Rows are points. To make a cloud, some directions were put in groups of two or more. Within a group, all points are equally far from the middle, so they leave a hole (a ring in 2 directions, a hollow ball in 3). The other directions are filled evenly. Then the cloud was stretched, turned, moved and blurred a little. Count the holes, and give their numbers of directions, smallest first.

Cloud (15 x 2):
[[-24  53]
 [ 37 -12]
 [ 23 -45]
 [ 37  -4]
 [  4 -52]
 [ 35 -24]
 [-33  45]
 [-20  56]
 [ 25  37]
 [-10 -49]
 [ 11  51]
 [-41  25]
 [-14  58]
 [-42  17]
 [ 27 -40]]
Holes: 1 (2)

Cloud, 21 rows:
[[ 15 -50 -33]
 [ -6  37  35]
 [ 15 -48  46]
 [  5 -28  39]
 [-22  34  38]
 [-37 -13 -31]
 [ 32  59   4]
 [ 46   8 -60]
 [ 30  17  56]
 [ 22  11 -55]
 [ 19  38 -25]
 [ 33  26   9]
 [-11 -18 -23]
 [  5   3 -22]
 [  2  29 -31]
 [ 32   1  11]
 [  3  25  -7]
 [ 40 -10 -30]
 [ 25 -53 -26]
 [ -3 -38 -21]
 [  2 -25  24]]
Holes: 0

Cloud, 19 rows:
[[ 13 -24 -15]
 [ 36 -24  -7]
 [ -7  20   2]
 [ 60  30 -19]
 [-37 -22  28]
 [ 26  -8 -39]
 [  3   3  22]
 [ 11  25   8]
 [ 17   9  -3]
 [ 58  24  -6]
 [ 39  29  13]
 [-25  19 -21]
 [-37   0   0]
 [-24   7  32]
 [ -5  -7 -20]
 [-19   7  37]
 [ 57   1 -38]
 [-25  25   8]
 [-14  18  11]]
Holes: 0

Cloud, 31 rows:
[[ 38  32 -19  27]
 [ -8   3  47  28]
 [  9  16 -13 -43]
 [ 30   5 -34 -25]
 [  3  18  11  22]
 [  3  51 -16   4]
 [ 11  11  19  60]
 [-31  -4 -28  41]
 [-14   2 -11 -31]
 [ 32  34 -27   3]
 [-57   9 -29  18]
 [-50  20   0  15]
 [ 19  32   6 -29]
 [-39  12   1   0]
 [ 15  28  13  18]
 [-35   2  -7   0]
 [ 14  34 -43  -6]
 [-29 -27   0  10]
 [-19   2  12  35]
 [  0  13  27  13]
 [  1  18 -22 -45]
 [-20  30  -5  19]
 [  9  10  45   7]
 [ 26  38  -6 -38]
 [ -7  40 -34  13]
 [ 35  29  14 -34]
 [-35 -30   2  21]
 [ 13   8 -24 -34]
 [-17  28  28  -6]
 [ 55   3  23  -6]
 [-27  -2  -8  47]]
Holes: 0
